Every row gives one point. To make a cloud, some directions were put in groups of two or more. Within a group, all points are equally far from the middle, so they leave a hole (a ring in 2 directions, a hollow ball in 3). The other directions are filled evenly. Then the cloud was stretched, turned, moved and blurred a little. How many holes are there, and how many directions does each take, smallest first?
(in the rows, 128 means zero)

Cloud (14 x 2)
[[ 83 169]
 [ 65 153]
 [152  86]
 [ 57 136]
 [152 166]
 [ 63  94]
 [156  90]
 [101 178]
 [159 160]
 [ 85  75]
 [150 168]
 [132  74]
 [ 62  95]
 [ 92  72]]
Holes: 1 (2)

Cloud (13 x 2)
[[117  84]
 [167 140]
 [103 201]
 [157 150]
 [185 111]
 [ 97  45]
 [126  95]
 [ 62 178]
 [107  83]
 [125 115]
 [ 69 111]
 [177 122]
 [211 110]]
Holes: 0

Cloud (19 x 3)
[[179 212 169]
 [ 72 100 139]
 [170 179 129]
 [113  86 138]
 [100 141 140]
 [151 196 177]
 [147 175 194]
 [128 192 194]
 [ 83  79 163]
 [188  72 147]
 [ 95  61 164]
 [122 161  99]
 [ 70  76 138]
 [165 170 197]
 [ 81  84  98]
 [207 146 131]
 [182 151  98]
 [122  73 148]
 [111 107 119]]
Holes: 0

Cloud (28 x 4)
[[133 158  62 123]
 [ 77 174 146 166]
 [ 82 139 104 204]
 [128 183 190 160]
 [192 140 138 145]
 [105  96  58 162]
 [123 199 111  86]
 [191 153 150 154]
 [ 67 162 180 133]
 [186 163 184 166]
 [109 131 107  91]
 [154 167  59 156]
 [ 75 122 184 109]
 [135  61 153 167]
 [ 93 104 187 115]
 [ 77 125  78 122]
 [118 100  57 153]
 [ 92  96  77 176]
 [184 103 149 122]
 [112 226 100  95]
 [143  93 135 115]
 [ 67 171 108 183]
 [ 72 209 102 178]
 [119 212  90 182]
 [ 75 189 166 146]
 [104 225 116 151]
 [169 146 100 136]
 [ 99 190 108 197]]
Holes: 1 (2)

Cloud (51 x 6)
[[ 99 128 132  53 139 179]
 [162  86  82  80 139 158]
 [201  70 162  16  95  92]
 [105  94 127  43 108 198]
 [ 17 155 153 198 110 195]
 [ 92  73 167  56 178 134]
 [ 71 128  99 203 177 134]
 [ 97 117 115  45  27 161]
 [ 73 120 139  88  67 136]
 [ 97 113 103 184 198 134]
 [ 99 153 119 189 160  89]
 [ 81  97 159 124 120 197]
 [139  38 143 116 113  76]
 [ 78 161 131 202 123 104]
 [106 150 162 107  96 141]
 [231 149 112 127 152 108]
 [136  93  68  65 186 107]
 [104  96 188 154 101 165]
 [212 100 159  55  97 112]
 [ 32 135 148 155 142 110]
 [183  76 138  81  69 149]
 [151 140 182 111 123 136]
 [122  46 186 157  66 131]
 [ 73  51 137 131 128  35]
 [100 176 134 140  81 221]
 [135 155  94  67 109  88]
 [203 105 158  87 166  93]
 [ 56 112 158 105 101 163]
 [ 63 144 138 202  89 108]
 [139 163 161 105 158 161]
 [179  86  93  58 177 113]
 [ 84 151 130 125 119  96]
 [147 112  66  90 211 156]
 [134 116 184 192 111 168]
 [165 110  95  89 144  61]
 [140  82 112 147 110 161]
 [ 30 118 148 120 122 134]
 [101 160 109 165 191  88]
 [ 72  87 120 122  27  92]
 [103  97 114 193 129 125]
 [ 78 133 115 134 110  99]
 [ 92  78 132 186 147 189]
 [108 162 129  77 113 152]
 [111  96  96 168  79 134]
 [134  65  88  97 125 155]
 [ 38 102  99 119 168 104]
 [ 74 125 140 147  55  98]
 [ 96 107 172 127  56 178]
 [ 73 107 127 205 150  95]
 [114 140  50  83 109 148]
 [207 122 103  71 182 141]]
Holes: 1 (2)

Cloud (48 x 6)
[[123  80  66 194 103  95]
 [109 119 149  58 109  67]
 [ 83  72 106 142  95 151]
 [ 53 142 133 105 115 163]
 [170 125 136  64  97 118]
 [ 92 170  98  63 162 134]
 [130 169 102  97  57 119]
 [183  76  90  43 115 143]
 [120 144 142 110 209  67]
 [225 156 155 113 134 134]
 [188 161 119 123 206  95]
 [157 163  28 151 139 123]
 [165 187  76 157 127  31]
 [223 140 103  90 181  76]
 [246 167  91  99 152  91]
 [118 145 159  87  93 155]
 [174  96 102  63  92 114]
 [147 166 173  88 154 120]
 [107 106  35 136  57 121]
 [177 163  95 124 145  31]
 [114 191 147 131 127 199]
 [124 179  94 105  59 113]
 [ 53 127 156 107  97 135]
 [176 113  80 116 198  62]
 [138 153  48  81 167 160]
 [ 83  85  84  95  93 166]
 [199  92  96  81 100 107]
 [ 96 105  73 157 177  96]
 [224 155 144  91 186 110]
 [ 51 105 122 177  93 137]
 [ 87 167 110  58 133 126]
 [176 205 143 147 151 103]
 [164 164  53 126 192 135]
 [ 93  74  74  56 127 165]
 [126  95 110 131 203 125]
 [123  40  59  92 110  73]
 [101 124  55 152 170 104]
 [130 205  81 105 110 117]
 [ 75 165  78 124 170  85]
 [ 52 166 139  98 136  96]
 [ 65 124 157 120  76 122]
 [148 162 177  76 198 125]
 [156 210  99 144 183 141]
 [131  72 115 127  95 151]
 [119 155  93 150 195 101]
 [196 167 154 101 110 121]
 [192  99  91 141 141  68]
 [120 130  99 116  73 206]]
Holes: 1 (4)

Cloud (87 x 8)
[[141 114 146  47 144 119 177 127]
 [140 143 165 108  72 146  73 124]
 [150 141 110 148 124 145 143 122]
 [191 178  93 135 173 147 159  94]
 [162 149  93 189 169 129 144 118]
 [196 178 118 127 128 115 167  60]
 [148  99  90 101 108 119 165  99]
 [186 188 125 170 154 174 121 136]
 [170  71 200 163  84 154 215 113]
 [168 135 191 174  95 122  67 103]
 [ 88 121 183 117  70 111 146 134]
 [172 118 169 105  71  96 189 119]
 [142  87 114 181 145 137  71  76]
 [124 113  82 108 148 129  92 177]
 [ 94 181 138 114 141 130 158  98]
 [168  64 163 102 124 199 134 113]
 [166 117 143 140 119 142  98 110]
 [177  88 128  80 104 156 168 155]
 [163 170 105 105  77 101 137  81]
 [154 105 208  97 103 106 109  99]
 [156 132 196 153  83  76 107 147]
 [186 103 187 116  71 104 145 131]
 [101 101 207 101 137  87  97 127]
 [114 125 128  45 111  82 176 155]
 [118 125 154 106  58 126  80 173]
 [148 180  98 117 113 128  96  73]
 [207 101 164 105 140 107 140 120]
 [157 122 158 109  69 200  85 140]
 [170 204  98 111 150 119 135 115]
 [163 100 195 126  81  85  88 134]
 [152  72 201 109  77 165 116  77]
 [152 169 133  80  83 120 169  80]
 [101  83 204 151 150 193  94 121]
 [195 138 209  80 133 107 144 109]
 [126 157 152 135 103 127 127 162]
 [113 171 116 108 141 139 154 114]
 [123  97 115 106 104 109  37 174]
 [171  37 134  81 140 124 129 129]
 [118 102 145 166  91 139 116 148]
 [181 141 152  79 179  73 173  85]
 [135  72 196  97  44 132 160 161]
 [129 146 192  90  51 117 167 129]
 [184 193 139 140 137  84 131 141]
 [107  61 167 142  89 162 112 151]
 [133 133 169  81  96 116 151 185]
 [150  98 135 166 149 114 146  76]
 [137  76 172 159  65 147 161 118]
 [132 154 148  26  91 103 187 137]
 [174 110 152 114 177 103 167  61]
 [150 109 106 150 103 120  41 155]
 [195  96 206 177  85 110 133 159]
 [131  63 229 132 117 115 158  75]
 [103 115 123 100 132  84 185  59]
 [184 110 167 154 145 191  91 117]
 [168 152 227  81 110 134 154 140]
 [127 104 209  90 138 168 177 107]
 [184 110 190  78 129 100 121 115]
 [147  89  82  75 134 131 128 193]
 [167 179 121 130 150 107  96 114]
 [175 127 117 148 113  62 160 148]
 [149 157 156 163 158 119 110 178]
 [128 134 170 116  60  81  47 147]
 [148  62 149  90 150 115 107 137]
 [ 83  62 205  66  70  91 149 122]
 [230  83 165 119 100 130  82 151]
 [163  96 175 168 139 153 153  97]
 [139 126  94 123 150 118 156 225]
 [111 161 126 125 150  95 139 154]
 [249 120 181 130 127 160 119 152]
 [159 138 166  61  61 110 169 132]
 [111 149 163  92 147  81 110 132]
 [135  48 119  86 115 108 136 122]
 [161 127 157 158  80 161  82 102]
 [168 124 218  73 103  72 149 123]
 [133 116 177 118 138 148 197 128]
 [191 126 190 103 150 143 134 122]
 [138 125  82 142  83 120 170 120]
 [148 106 175  97 107 134  99  52]
 [127 127 158 176 150 114 145 162]
 [132 131 117 141 125 122 139  96]
 [121 145 176  84  61 146  88 112]
 [155  93 183 132 123  76  83  90]
 [205  93 167 131  65  84 105 149]
 [108  57 231 120 164 116 121  49]
 [150  73 163  62 114 133  95 154]
 [116 136  84  84 126 149 156 154]
 [ 71 114 152 137  95 100 118 160]]
Holes: 0

Cloud (106 x 9)
[[129 160 138 131 108  55 123 156  62]
 [120 110 134 150  94 140  79 113 188]
 [126 164 149 113 174 172 167 135  25]
 [ 69  85 114 126 123 192 140 133 100]
 [ 67 131  72 178 130 136 149 114  68]
 [116 151 122 158  92 187 115 141  56]
 [ 89 171  98  83 120 127 190 117  47]
 [129 181  72 133 150  94 128 129 112]
 [ 95 137  93 142 165 190 163  99 148]
 [128 149 154 191  90 130  93 149  91]
 [ 77 108  87 169 142 113 142 142 118]
 [143 141 180 131 142  87 129 133  72]
 [ 39 121 109 139 110 163 123 106  24]
 [147 129 183 192 116 182 147 188  84]
 [150 146 203 132 149 170 144 120 119]
 [107 170  93  78 181 137 197  89  87]
 [130 172 115 166 152 107 126 182  88]
 [105 140 155 150 104 154  74 149 180]
 [111 127 117 174 135 193 116 164  76]
 [125 138  91 110 172 120 135  82 112]
 [179 139 158 145 147 168 146 113 151]
 [105  91 182 224  96 180 121 191  64]
 [ 73 133 118 115 155  94 123  92 104]
 [114 153 147 195  81 126 142 183 149]
 [ 62 119 119 129 170 115 130 159 100]
 [150  97 126 162  82 120 132 180 152]
 [114 163  82  87 207 134 100 111 129]
 [165 172 150 140 158 157 146 104 112]
 [ 70 107 108 109  95 126 121 131 100]
 [ 86 160 132 159 133 151 109 103  49]
 [118 172 141 152 151 184 133 106  94]
 [105 140  90 154 136  97 152 142  85]
 [163 159 147 154 145 184 153 155  85]
 [106 166 126 200 124 114 135 145  56]
 [ 59  89  93 118 113 126  82  86 131]
 [131 109 119 175 141 124 163 120 118]
 [ 91 146 117 122 115  92 185 124  67]
 [110 121 141 158 123  77 101 136  65]
 [107 129 163 128 200 162 138 101 105]
 [152 117 185 128 161 102 100 126 183]
 [ 82 132  90 107 131  81 138 115  65]
 [134 149 153 156 142 155 109 169 224]
 [ 86 123 135 197 107  98 157 128 113]
 [111 169 145 143 187 164 169 131 152]
 [136 165 128 103 114 154 159 148  61]
 [169 143  98 140 122  97 129 118 150]
 [172 141 184 142 142 127 166 166 164]
 [ 70 150 112 161 103 104 138 131   7]
 [121 177 104 133 181 158 100 133 125]
 [117 118 112  99 188 134 124 124 150]
 [127 105 131 136 127 110  61 112 197]
 [124 110 158 210 139 116 107 143 131]
 [ 73  85 139 183 107 125 155 163 104]
 [135 129 118 108 143 104 166 119  54]
 [ 73 134 113 200 109 172 124 142  40]
 [128 154 162 158 116 166 132  99  92]
 [157 157 130  86 149 147 142 137 129]
 [119 180  88 159  90 118 144 155 113]
 [120 160 167 114 142 118 161  92  77]
 [ 58 155 124 153  89 136 145 109  64]
 [ 54 146  69 162 148 142 119  91  34]
 [ 74 115 110 131 150 191 134 148  84]
 [ 74 130  95  97 213 136 122  85  82]
 [ 94 140 140 101 150 137 170  92  36]
 [100 120 135 142  86  56 106 141 157]
 [ 70 126  66 154 143 167 148 124 157]
 [132 133 108 134 105 104 141 162  28]
 [153 129 171 136 158 191 176 123 110]
 [164 112 136 140 127 102  80 115 202]
 [ 91 125 161 118 169 131 122 115  72]
 [108  72 116 158 110  93 128 110 118]
 [ 65  86  93 128  87 145 109  79 110]
 [ 85 160 151 141 108 135 160 167  92]
 [144 144 173 168  94 103  81 137 150]
 [132 137 125 184  92  97 130 179 145]
 [121 153 120 130 142 187 113  96  85]
 [ 66 119  78 131 143  91  95 103  62]
 [ 89 127 131 158 175  83 131 130 135]
 [ 54 127  76 137 112 158 179 134  76]
 [ 69 123 128 168  75  96  82 156 170]
 [ 66  69 153 161  85 169 123 143 132]
 [147 146 116 157  58 126  99 132  94]
 [ 61  61  80 169  62 146 124 118 122]
 [141  91 141 139  95 105 119 185 177]
 [152 144 169 115 168 140 175  97  47]
 [ 48 126  54 118 112  88 124 103  64]
 [125  95 152 215 112 136  92 144 126]
 [111 148 129  88 154 170 155  72  47]
 [100 154 150 200  98 177 147 168  45]
 [166 149 163 139 167 182 144 131 115]
 [ 97 166 140 117  89 133 134 157 108]
 [ 87 152 133  95 195 143 151 112 108]
 [124 118 141 101 144 118 127 156 196]
 [ 48 136 141 107 187 176 138 105 117]
 [113 128 106 119 122 148 118 169  49]
 [164 156 171 197  79 144 144 196  92]
 [152 139 166 150 184 188 124 124  89]
 [153 120 162 194 108 147  95 206 153]
 [ 77 134 131 177  74 132 138 120  93]
 [ 82 161 129 172 103 155  98 171 128]
 [126 146 133 178  64 105 163 165  84]
 [110 123 168 208 139 169 117 125 122]
 [134 124 108 126 125  69  73 125  89]
 [120 137 150 205 131 116 172 131 110]
 [106 157 147 117 164 137 211 119  99]
 [113  90 166 139 139  92  68 130 137]]
Holes: 1 (4)
